Each row of a before or after table is a point. One or more steps were done to the points. Then noise was added and the rows were shuffled. The steps act on columns, c1 being the first. Name the steps. A step turns or swaps two columns, mirrors them in a line or flattens them onto one, adds a multiple of one to another, or multiplies or shifts one. Angles are multiples of 10 degrees, from the lower column toward the higher: turns from -170 to 170, lines from 10 to 170 but not 90. Use the fewest steps. Two steps may share a column if one is a turn and the other turns, adds or multiplies; they go together, in the order done. Otherwise the lowest column goes first.

Before:
[[  4  -3 -12]
 [ 17 -18 -12]
 [  9  21   2]
 [  4  37 -26]
 [ -4 -27 -17]
 [-32 -24  59]
 [ -4 -11 -12]
 [  5  20 -12]
 [-10  47  27]
 [ -8   6 -18]]
After, 10 rows:
[[-48  -2  42]
 [-17   9 -20]
 [  1   5 -15]
 [  9  -5 -18]
 [ 16 -37  92]
 [-32  12 -44]
 [ 27  -8 -28]
 [ -7  -7 -33]
 [-20  14   5]
 [ 19  16 -21]]
Steps: turn c1 and c2 by 80 degrees; multiply c3 by 1.6

Before (10 x 8):
[[-14   2   8  31  -5 -39  -1  -8]
 [  8   9  -1 -11 -10   6  14  -1]
 [ 67 -56  41  10  -8   0   7  -6]
 [ 19  28   9  -3  44  53  67  26]
 [ -3  -9   2  -8  20  27 -37   8]
 [ 21  11 -22   6 -32   7 -27   6]
 [ -9  -8  34   4 -11  37  -2  24]
 [ 11   6  56 -20   2  26 -33  -8]
 [ -9  -3 -11 -26  -2  57  10  14]
 [  1   4  22  26   0  28  24 -18]]
After (10 x 8):
[[  5  -4  -1 -24 -20  29 -39   7]
 [  2   1 -14 -77   1  57  10  11]
 [ 30  -4  50 -59   5  27 -32  -8]
 [ 16   1  -3  95   4 -38   1  -8]
 [ 13  -2  16  75   3  26  25 -19]
 [-24  16  73  30 -39   2   6  -4]
 [-31   7  -5  18  29   8 -28   8]
 [ -9   2   2 -32  14   6  14  -1]
 [-10 -21  19  -7  -7  51  67  24]
 [ 28   6  21  11  -2  37  -2  23]]
Steps: mirror c1 and c3 in the line at 70 degrees; turn c2 and c5 by 130 degrees; multiply c2 by 0.4; multiply c4 by 3

Before (14 x 12):
[[-35  27 -26  -3   6   5  54 -43  48  15  40 -41]
 [ 25  -6 -18  -2   6  19  11  -9   4 -33  23  32]
 [-46 -16  -1  12 -26 -15  36  14  16   3  32 -34]
 [ 10 -10 -23 -28  16 -49  26 -37 -13  12  25  26]
 [ 49   6  25 -29 -44 -15 -21   5  22  10  -1  31]
 [-41   6 -36  30 -47 -12  18 -32 -10 -24 -30 -14]
 [-44  21  25   3  -1  34   5  -9  44  14 -15   7]
 [ 39 -22  38  18 -45  34 -23 -22  27  39  10  10]
 [ -6  -1 -18 -37 -21  15  -2 -14 -30  27 -20  -8]
 [-18 -24 -16 -16 -47  -3  51  37  20  31 -33  16]
 [-28  19   5 -25 -64  -7  -2 -19   1   0  33  -4]
 [  7 -19  23  20 -15  29  49 -14 -31 -42 -36 -31]
 [ 41 -21  30 -32   8  38 -39  -8  26  -3 -12 -29]
 [ 38 -44  13 -43 -50 -18 -16 -51   2 -23  32  36]]
After (14 x 12):
[[ 27  -5  -3 -31  77 -46  16 -29   7 -22 -24   4]
 [ -1  16  27  14  61  27  22  -3   3  10  -5 -44]
 [-42 -17   2 -18  31 -14  34   5  16  -1  28 -36]
 [ 36  -6 -31 -18  69  15  13 -11   0   3   7  13]
 [-24 -20  12  -7  71  41 -26   2  -7  30 -33  45]
 [ 47 -49 -12 -54   8 -19 -12 -45  -9  24 -35  29]
 [-22   6 -39  38  15 -12  11 -41   4 -22  -2 -42]
 [ 14 -20  20  15  11   1  56  40  18 -28 -15 -22]
 [-42  29   1 -35  70   3  63 -48  23 -33  -1 -30]
 [ -8   5  15  -2  38  12  -9  -1  -3 -35 -46  -5]
 [-29 -21 -24  42  46  23  33 -13  16  43  -5  17]
 [ 12 -23  53   2  14  31 -15 -26  -1  17   8  38]
 [-10  18   2 -38   0  -5   1 -14   1  -1 -14 -32]
 [ 37   7  19 -13  20 -18 -16  13  -6  16 -22  47]]
Steps: mirror c1 and c12 in the line at 40 degrees; mirror c3 and c10 in the line at 30 degrees; turn c4 and c11 by 60 degrees; turn c8 and c11 by 20 degrees; shift c5 by 60; flatten c7 and c9 onto the line at 20 degrees

Before:
[[-61 -38  26  23  18  16   2 -26  43  35 -33  33 -22 -50  41  34 -53  17
   54 -27]
 [  9 -17   1  24 -14 -29 -14  51   5 -15  19 -29 -10   0  36 -40  -1  17
   34   7]
 [-31 -16 -13  48  -9 -24   2  23 -24 -18  19  12  50   0  17  -7 -17  14
   -7 -12]
 [ -6   1  26  38   1  -5 -16  16 -10 -33   7   5  13  41  34 -12  12  -7
   45  -5]
 [-32 -30  21 -19   9  34   8 -32  73   2 -30  55  33 -45   7  17 -40  -1
   21   1]
 [ 24   4 -14  39 -22 -40   7  23  -9  12  31 -21   5  -2  72  18  18  45
   55  32]
 [-22 -32 -30 -19 -25  32  65  -3  23  34 -47  56  -1   0 -25   3 -20  -7
    7  35]
 [ 15 -22 -27  39 -22 -11 -10 -19 -12 -20  25 -16   6  16  27 -14 -11  -6
    5   0]
 [  5 -21  15  38  -2 -45   8  -1 -16 -25  -5 -32  21  24   9  -6   2  35
    0   4]
 [ 22  31  12  42 -22 -14  14  16 -10 -20   4 -18  23   9  12 -20 -11  -2
    3 -34]
 [-21 -47 -20  -7 -52   5  22  -7  39  16 -54  45  19 -12   4  12   5  -2
   16 -15]]
After, 11 rows:
[[ 21   2  24  41 -22 -11  14  16  -8 -21  12 -16  11   7  13 -21  33  -2
    2 -69]
 [-33  47  33 -18   8  32  11 -31  42   2 -20  72  21 -43   7  17 -17   1
   21   2]
 [ -5 -11  11  39   2  -6 -15  14   2 -33  17  -1  27  41  32 -13  -3  -7
   44  -9]
 [ 24 -20   6  38 -22 -40   6  25 -11  11  42 -20 -15  -3  72  18  -2  45
   54  64]
 [-29  23  52  48 -11 -26   0  22   0 -17  29  -1 -12  -1  15  -7 -10  14
   -7 -23]
 [-21  12  20  -7 -50   6  23  -8  29  15 -42  51 -21 -12   2  12 -47  -2
   17 -32]
 [  6   7  20  36   0 -45  10  -1 -19 -24   6 -32  13  24  10  -4 -22  35
    1   8]
 [ 16  17   7  39 -24 -13 -10 -18 -10 -20  35 -17 -27  16  28 -16 -17  -9
    5   0]
 [-62  62 -22  22  18  18   1 -26  24  34 -24  43  27 -52  40  35 -17  16
   54 -53]
 [-21  28   0 -18 -23  32  66  -2  31  34 -39  52 -30   0 -25   4 -23  -7
    9  71]
 [  8   8 -10  22 -15 -30 -13  52 -12 -14  28 -18   1   0  36 -38 -16  16
   35  13]]
Steps: turn c2 and c17 by 110 degrees; swap c3 and c13; flatten c9 and c12 onto the line at 60 degrees; shift c11 by 10; multiply c20 by 2

Before:
[[ 50 -30 -17  28  19   1  -7   9  25   7 -33  -6  -3  22   7 -12 -28  37
   -6 -73   5 -16 -56  45  -1  37 -40 -48 -65  50 -13  -9]
 [-52 -36 -11  -7  18  38 -37  -8  13 -34  -6  -1 -21 -16 -25  12 -35  22
  -14  31  30 -10  17 -12  19 -45   0  -7  32   9 -13 -15]
 [-48 -15 -20  -7   2  -4   0 -16  -7 -37  15 -10 -23 -17 -38  25  -9  -5
    5   7 -39 -18  22  11   8  -5  -7 -15  12 -24   5  -1]
 [-42 -22 -20  -3   4 -14  20  10   6 -39  31  27 -27 -15  16  13   4  28
  -28   5  28  12  31  25  11 -13  -7  -4  20   6   8 -29]
 [ 87 -15   7  45 -24   1 -51  32  29  28 -37 -15   3  48  11  -7  -3  25
  -24 -37   1 -19 -18  26   1  59 -49 -50 -10  18   4  15]
 [-36  10  19   3 -22 -17 -28  -4  20 -55   1  20 -12  -7   2  11 -22  -9
   32  27  -7   7  34  17  13  15 -11   4   3 -44  19 -26]
 [-24  10  11   9  35 -22  22 -23 -28  -1  43 -23   0 -11   8 -15 -23  11
    4  27  -1  13  41   6  11 -12 -15  -7 -10 -20  -7 -26]
 [ 14 -28  40 -20  19  12 -33 -32  14  14 -29   1  14  31 -60  -5  53 -53
  -43  38  13  19  -9   7  14  33   1  -2 -13   6  16  -6]
 [-61 -15 -18  14   2  -6  -6  -2   3  -3  22  -1   0 -11  -3 -27  11 -22
   -3  26   3  41  16  39   4   5 -20  13  23 -36  10 -37]]
After:
[[ 50 -28 -16  30  20   2 -11  16 -28   7 -31  -9  -7  20   6   8 -29   4
   -4 -73  35 -19 -58  45  -5  58 -41 -48 -63  48 -14 -14]
 [-23   8   9  10  37 -24  26 -39   2   1  41 -25   0 -14   9  -3 -22   0
    5  28  11  10  41   4  10 -22 -15  -6 -12 -20  -7  61]
 [-61 -13 -16  14   3  -7  -7   1 -28   0  22   0   1 -12   1 -42   9   1
   -2  24 -25  43  16  37   5   9 -21  14  24 -34   9  42]
 [-46 -22 -19  -4   4 -12  22  15 -25 -40  28  26 -29 -15  14  -1   3  27
  -27   8  26  11  32  22  11 -20  -4  -3  23   7   7  31]
 [-38  11  18   4 -19 -17 -28  -7 -30 -58   1  19 -12  -7   4 -17 -21  -8
   34  27  -6   7  29  14  15  26 -13   2   1 -46  21  11]
 [ 91 -19   7  43 -22   2 -52  54 -14  29 -33 -19   3  47  10 -14  -4   0
  -26 -37  23 -18 -20  27   0  95 -48 -52  -8  19   5 -47]
 [ 14 -26  43 -20  17  11 -34 -53 -13  15 -31  -1  16  32 -59 -29  52  11
  -47  39 -52  20  -5   9  14  51   1  -3 -16   8  14  -5]
 [-50 -17 -24  -5   5  -3  -2 -25  10 -36  14  -7 -21 -20 -37  18  -9 -40
    3   5  -3 -18  19   9   5  -8  -5 -16  14 -24   4  10]
 [-53 -34 -12  -9  17  37 -35 -13 -20 -33  -6  -1 -22 -16 -24  29 -33  31
  -17  32  22  -9  14 -15  22 -72   1  -6  36   9 -12   3]]
Steps: multiply c8 by 1.6; turn c9 and c32 by -140 degrees; multiply c32 by 1.6; add -1.5 times c31 to c16; swap c18 and c21; multiply c26 by 1.6
